Each row is a point. Any point is a mix of the corners, with weights that add up to 1. It lies inside the corners' shape when no weight is negative. Is each point inside? If not, which corners have a negative weight?

Corners:
(1): [-6.1 -0.4  0.4]
(2): [-6.3 -6.8  6.9]
(3): [ 6.3  8.3 -3.9]
(4): [ 3.5  1.4 -3.3]
Points:
[ 4.5  4.9 -1.7] => outside (1)
[ 3.6  3.0 -3.0] => inside
[-1.9 -0.9  2.3] => inside
[-3.9 -4.4  4.3] => inside
[-0.3 -1.1 -0.7] => outside (3)
[ 3.2  5.2 -2.0] => inside
[-3.2 -1.5 -0.2] => outside (3)
[ 3.3  6.7 -5.4] => outside (2)

Corners:
(1): [-2.0  3.7 -4.0  3.9 -3.3 -3.5]
(2): [-5.1  5.4  1.3  1.8  5.6  2.0]
(3): [-8.5  0.4 -0.6 -3.5  3.1 -6.3]
(4): [-1.7  2.3 -4.6  0.0  7.0 -8.0]
(5): [-4.3  3.6 -7.1 -4.4  2.1  3.6]
(6): [  7.6 -10.4  -1.5   2.1 -10.6   5.7]
(7): [  9.9  -3.1   1.3  -3.0 -10.9   0.1]
Points:
[ 1.5 -2.0 -3.8 -3.5 -1.8 -0.3] => outside (1, 2)
[ 7.0 -2.0  0.4 -2.2 -8.1 -0.1] => inside
[ 1.1  1.4 -3.7 -2.1 -1.6 -3.5] => outside (2, 6)
[-0.8 -0.7 -0.5 -2.5 -2.3 -2.9] => inside
[-0.2  0.4 -2.5  2.3 -3.1 -0.5] => inside
[-2.9  2.6 -1.9 -0.1  1.7  1.7] => inside
[ 0.5 -0.7 -1.6 -0.5 -3.9  0.8] => outside (4)

Corners:
(1): [-2.1 -0.2  3.7 -1.7  3.5 -2.3 -7.3  3.0 -0.2  0.3  1.5]
(2): [-2.9  5.2  0.4 -2.6  3.7 -0.5  1.9 -7.4  1.4  1.8 -3.2]
(3): [-4.0  3.7  4.9  7.2 -5.1 -3.1 -2.3 -0.1 -2.9 -0.8 -1.5]
(4): [-1.2  2.8 -0.8  3.3  9.8 -1.9 -0.2  3.1 -0.9 -8.6 -2.6]
(5): [ 3.2 -8.8  0.2 -4.7 -5.9 -2.4 -0.8  3.4 -2.1 -6.6 -4.6]
(6): [-0.7  1.3 -2.9 -5.5 -0.4  9.0  1.5  4.5 -3.1 -0.9 -4.1]
(7): [-8.1  4.2  4.6  3.1 -5.0 -5.1  3.1 -8.9  9.3 -0.4 10.7]
(8): [ 3.2  6.8 -1.5  1.5  9.4 -1.9  3.2  4.3 -1.4  0.2 -0.4]
(9): [  6.2 -17.3  -7.5   3.2  -5.8  -2.4  -4.9   5.6   2.6  -5.4  -7.4]
(10): [-4.4  5.9  4.9  3.0  4.2 -1.1  4.6  2.2  7.4  1.7 -3.0]
(11): [-7.7  6.6 -4.1 -1.5  4.6 -5.1  0.4  4.7 -4.6  6.2 -7.2]
(12): [ -0.5 -14.2   1.7  -3.4   5.4   1.5   0.5  -0.5  -3.1  -1.9  -4.0]
Points:
[-0.9  3.4 -1.8  3.6 -1.5 -2.2  2.0  5.1  1.4 -2.8 -3.9] => outside (1, 2, 12)
[-0.9  3.0 -0.4 -0.8  3.1 -1.7  0.9  1.7  3.2 -0.8 -1.7] => outside (3, 12)
[-7.1  6.3  5.8  2.4  3.3 -4.8  1.1 -2.5  3.2 -0.4  1.3] => outside (6, 8, 9)
[-2.2  1.0  0.0 -3.5  2.6  1.5  1.5  0.8 -0.5 -0.3 -2.2] => outside (3, 9)
[-1.8  0.8 -0.3 -0.6  4.7 -1.5  0.7  1.7  1.7 -1.1 -2.1] => outside (3)
[-1.2 -0.9  0.4  0.0  1.5 -1.1  0.3  2.7  0.1 -1.9 -2.4] => outside (2)
[-1.7  1.7 -0.6  1.2  1.1 -2.7 -0.7  1.8  1.1 -2.4 -1.7] => outside (12)
[ 2.5 -9.9 -3.1 -0.3 -6.0 -1.5 -3.0  4.0 -1.4 -2.7 -4.1] => outside (2, 4, 10)

Corners:
(1): [-3.2  2.4  6.2  4.5  0.6 -3.3 -2.1 -2.4 -5.8 -3.0  2.7 -5.6  1.5  3.0
 -1.3 -5.2  1.8  0.1]
(2): [-9.4  1.2 -3.0  3.9  2.0  3.0  3.3 -4.6  4.8 -4.2 -1.0 -2.0  3.5  4.2
 -4.6 -5.2  3.6 -7.0]
(3): [ 2.0  2.7  6.5  1.6 -0.3  1.8  5.3 -5.1  1.7  2.1 -0.2  1.1 -0.9  9.7
 -0.6 -2.9 -3.7  7.0]
(4): [-0.7  2.2 -5.7 -6.7  2.1  3.0 -0.2  0.8 -7.1 -2.2 -0.8  0.2  3.0  6.5
 -3.7  4.8  4.1  3.7]
(5): [  2.1   3.1  -3.7   2.4   3.8   4.4   7.4  -3.4  -6.0  -3.5 -13.8  -8.9
   4.0   0.6  -0.5  -4.9   4.2   5.1]
(6): [-12.2   2.2   3.7   1.0   4.7  -5.6   4.5   3.4   4.4  -1.4   1.1  -0.4
   3.1   4.6  -5.3  -5.8  -3.2   3.9]
(7): [ -3.1   6.2   4.1   4.0   1.5   0.0   5.2  -0.2   0.5   3.8  -6.1  -1.3
   4.7   9.4  -7.6  -3.6   5.3 -13.2]
(8): [-5.0  2.5  2.4  5.7 -7.9 -0.8  1.6  5.1 -3.0 -5.9  5.4 -1.6  0.8  3.2
 10.4 -5.1  3.8  5.5]
(9): [  2.8 -10.8  -0.3  -8.2   0.8  -1.1   3.0   0.7  -5.6   1.6  -4.4  -0.2
  -1.2  -5.8  -3.7  -2.1   4.7   4.6]
(10): [ 2.0  1.7  3.7  0.8 -8.0 -0.5 -2.9  4.8  2.8 -2.5  4.6 -6.8  1.3  5.9
  3.8 -2.9 -0.3  4.6]
(11): [-7.0  1.6  6.3  2.8  3.9  6.5  1.4  3.5 -0.3  0.5  0.0 -2.8 -2.8  4.5
 -4.8  1.8 -4.1 -0.9]
(12): [-1.3  3.2  2.7  0.1  5.1  3.6 -2.8  3.2  1.7  6.3  4.9 -0.6  2.9  2.2
  7.8 -2.6  4.4  6.8]
(13): [-9.2  1.8 -3.3 -9.3 -2.9 -4.6 -4.0 -0.4  4.6 -1.6  0.3 -5.4 -7.7  3.0
  8.7 -5.3  3.8  6.8]
(14): [ 0.1  3.1 -4.0  2.8 -3.5 -5.0  5.8  0.1  2.9 -3.1  2.8  1.8  1.6  4.2
 -0.3 -3.8 -7.0 -8.9]
(15): [  3.2 -15.5   0.9  -6.1   3.6  -6.8   1.6  -1.3   5.3  -1.3   3.4  -1.4
  -4.0   3.3  17.1  -3.6  -1.9   8.5]
(16): [ 2.9  2.8  6.9 -0.8  2.1  5.6  3.1 -2.1  4.9 -1.7  0.5 -6.2 -2.6 -0.8
 -2.6 15.3  3.1  0.8]
(17): [ -8.7  -2.6 -16.5   5.1   1.7   3.6   2.9  -0.4   2.9   5.6  -9.4  -6.3
   1.7   7.0  -3.2   3.4   1.2   1.8]
(18): [ 1.2  4.2  1.7  1.3  4.3 -1.1  0.6  5.1 -4.6 -5.5  4.8  0.7 -5.6  4.3
 -3.7  0.2  6.7  5.2]
(19): [ -2.3   2.1   7.3   2.0   3.3   4.9  -6.4  -3.2  -0.5  -1.8 -10.3  -1.1
   0.4   2.3  -6.1   0.5   3.3   0.1]
Points:
[-0.4  0.0  3.9 -2.3  2.7 -1.5  2.4 -1.4 -2.9 -1.9 -2.3 -2.2 -1.1  2.2
 -3.4 -1.1  1.1  1.3] => outside (2, 8, 10, 12, 17)
[-3.1  0.4 -0.5  0.1  0.4  1.9  1.2  0.4  0.6 -1.0 -2.7 -3.0  1.4  3.2
 -0.4  0.0  1.9  0.4] => outside (1, 3, 18)
[-0.6 -0.1  5.4 -3.7  5.7  1.7  1.1 -0.8 -2.9  0.9 -3.9 -1.9 -1.0  1.9
 -3.3  0.4  4.3  2.5] => outside (2, 8, 10, 14, 17)
[-2.2  1.7  2.0  2.0  1.1  0.0  0.7 -0.8 -2.2 -1.4 -1.3 -4.0  1.3  3.5
 -0.7 -2.7  2.2  1.2] => inside
[-0.2 -0.2  4.8  0.8  0.2  0.9  0.8 -1.3 -0.8 -2.3 -1.8 -3.0 -1.3  2.6
 -0.3 -2.1  1.6  0.2] => outside (4, 6, 12, 17)
[-3.5 -0.8  1.6 -0.5  0.7 -0.3  0.4  1.3  1.6 -1.2  2.0 -1.5 -1.0  3.0
  0.6 -0.2 -0.1  3.5] => outside (5, 7)
[-1.4  0.7 -1.1  0.2  1.3  0.7  0.1  2.5 -4.2 -0.8 -2.2 -3.0 -0.1  3.0
  0.9 -3.0  2.7  2.5] => outside (2, 3, 6, 16)
[-2.0  0.5  0.7  0.1  1.6  0.6  1.5 -0.5  1.1 -0.7 -2.0 -3.2  0.5  3.9
 -0.8 -1.7  1.3  1.4] => outside (8)

Corners:
(1): [-1.4  1.1 -6.1 -8.5 -2.5  4.1  2.1 -3.1  4.0  5.5  7.4  1.2 -3.0 -4.6
  0.0  7.6  2.0 -6.7  1.2 -2.7]
(2): [-5.4  3.5 -0.7  5.6  0.5 -4.8 -9.0  1.5 -0.8 -4.4  8.5 -5.1  2.8 -4.2
 -1.1  5.2 -0.6  4.1  2.2 -0.1]
(3): [ 2.9 -2.3  3.3 -5.3 -5.8 -2.6  8.3  5.4  3.0 10.2  5.0  4.7  0.9  5.7
  4.9  5.3 -4.3  0.1  0.6 -9.4]
(4): [-1.3 -1.4  4.1 -5.4 -7.0  0.5  3.2  0.9  1.4  0.7 -2.0  2.3 -4.8  3.9
 -1.0 -6.5  5.7 -0.2 -1.0 -6.5]
(5): [-7.2 -4.3  3.5 -2.3 -3.9 -1.0 -8.2 -5.4 -9.9 -3.9  8.7  2.4  3.6 -6.4
  5.1 -2.3  0.7 -0.2  7.6  0.1]
(6): [  5.4  -2.3   8.1   3.7  -2.7   7.5  -6.8   4.6  -6.1  -3.4  -0.1  -1.1
  -0.8 -10.1   0.6  -0.2   4.8  -0.7   8.7   2.0]
(7): [ 2.7 -5.0  4.3 -8.8 -3.4 -2.4 -2.6  2.7  5.0 -5.5  5.9 -0.1  1.8  1.9
  2.4 -3.7  9.0  7.7 -2.7 10.1]
(8): [ 3.5  6.1  5.5  3.4  5.9 -1.2  2.8 -2.4 -4.5 -2.0 -1.9 -2.4 -5.5 -8.7
 -0.7 -8.6  4.5 -6.1  5.6  1.8]
(9): [ 1.9  3.6 -1.1  2.8 -5.2 -5.2  1.4 -5.7 -0.6 -0.9  3.5  6.7 -5.4  1.1
 -1.5 -4.7 -9.7  1.5  1.7 -3.2]
(10): [-0.8  2.3 -6.6  2.2 11.2  4.1 -2.1  8.0  0.5  9.3  2.6 -0.4  4.1 -8.6
  1.7  4.6  3.6 -3.2  4.0  6.1]
(11): [ 4.0  1.3  6.2  3.8 -2.9  2.0  0.9  4.7 -4.2 -4.6 -3.4  0.6  8.0 -0.3
  1.2 -2.7 -3.6 -3.8  2.0 -0.3]
(12): [-7.2  3.0  3.2 -2.2 -3.6  5.2  7.5  0.7 -8.5  0.1 -1.4 -1.6  2.5  0.3
  7.1 -7.9 -2.8  5.5  1.9 -7.4]
(13): [ 4.9  1.4  1.4  0.6  5.6 -5.0 -2.5 -3.8  3.6  1.1 -0.3 -2.0  4.1  3.6
  3.1  2.0  0.5  3.7  4.4  4.8]
(14): [ 4.6 -1.0 -6.1 -3.9  8.1  0.4 -3.8 -3.9  5.3 11.9  8.5  3.8  2.1  0.3
  7.7  3.4 -3.6 -3.9  0.2 -8.4]
(15): [-4.6  8.5  4.0 -3.9 -4.3 -1.3 -6.4 -3.8 -8.9 -3.6  1.1  4.4 -9.0  3.2
  0.3  1.6 -1.6 -4.7  2.5 -4.6]
(16): [-2.4 -3.3 -1.4  3.1 -2.4  3.6 -2.2  1.2 -7.1  5.2 -0.7 -3.5 -3.5 -3.8
 11.3  2.2 -0.2  3.3 -4.2 -4.0]
(17): [ 2.4  0.6 -0.7  2.8  4.8 -1.6  2.0  4.8 -9.4 -4.4 -3.7  0.2  4.1  3.8
 -0.7 -2.8 -1.9  1.8  7.1 -2.1]
(18): [-7.4  1.4 -3.3 -5.1  0.0  7.1  7.4 -1.7 -4.6 10.3  2.4  2.7 -3.3 -4.6
 -4.4  2.6  3.8  5.7 -7.6 -4.0]
(19): [-0.3  8.4  0.0  8.2 -3.4 -5.8 -7.1 -8.2 -7.6 -3.0  7.4 -6.0 -4.5  1.6
  6.8  1.5  5.8  0.1  3.4 -1.0]
(20): [ 5.6 -3.5  3.0  0.0 -4.9  2.0  0.2 -4.4 -2.0  8.1  3.1 -2.8 -3.9  2.7
  4.6 -7.6 -9.0 -6.9  2.0 -6.8]
(21): [ 1.0 -4.7 -2.4  1.7  6.4  4.4  1.2 -2.6  3.1  0.0  4.3  3.3 -3.2 -0.5
 -0.3  3.2  2.3 -0.4 -1.5  6.3]
Points:
[-1.5  0.0 -0.7 -2.0 -1.7  1.2 -0.7 -1.0 -2.0  3.7  3.9  1.5 -2.1 -0.2
  2.2  1.4  0.2  1.7  0.6 -2.9] => outside (8, 11)
[ 3.1  1.2  2.3  0.5  0.1 -0.3 -0.9 -0.5 -4.1  2.5  1.5  0.7  1.4 -0.4
  4.9 -1.3 -1.7  0.4  3.0 -1.5] => outside (1, 2, 4, 21)
[-0.3  1.3 -0.2 -0.1  0.6  0.2 -1.1 -0.8 -1.9 -0.1  2.5  0.7 -0.7 -1.9
  1.6 -0.4  1.0  0.6  1.6  0.2] => outside (3, 20)
[ 1.9 -0.1  1.0 -0.5  0.4  1.0 -1.9 -1.7 -1.7  0.0  1.8  0.2 -1.5 -1.1
  3.3 -1.7  0.6 -2.2  2.8  0.3] => outside (2, 3, 18)
[-0.3  1.1 -0.4 -0.8  1.3  0.9 -0.5  1.7 -1.3  3.4  3.0  0.9 -0.1 -1.8
  2.1  1.8  0.6 -1.1  2.0 -0.5] => inside
[ 0.2  0.6 -0.1 -0.6  2.2  1.7  6.9  2.3  0.3  3.5 -1.3 -0.7  0.5 -1.0
  0.2 -2.7 -0.9  1.9 -0.5 -0.6] => outside (5, 6, 14, 15, 19)
[-1.9  1.9  1.1 -0.3 -1.8  1.0 -1.1 -0.1 -3.4  0.6  2.8  1.3 -1.2 -2.3
  2.2  0.8  0.9  0.0  0.6 -1.8] => outside (13, 17, 20)
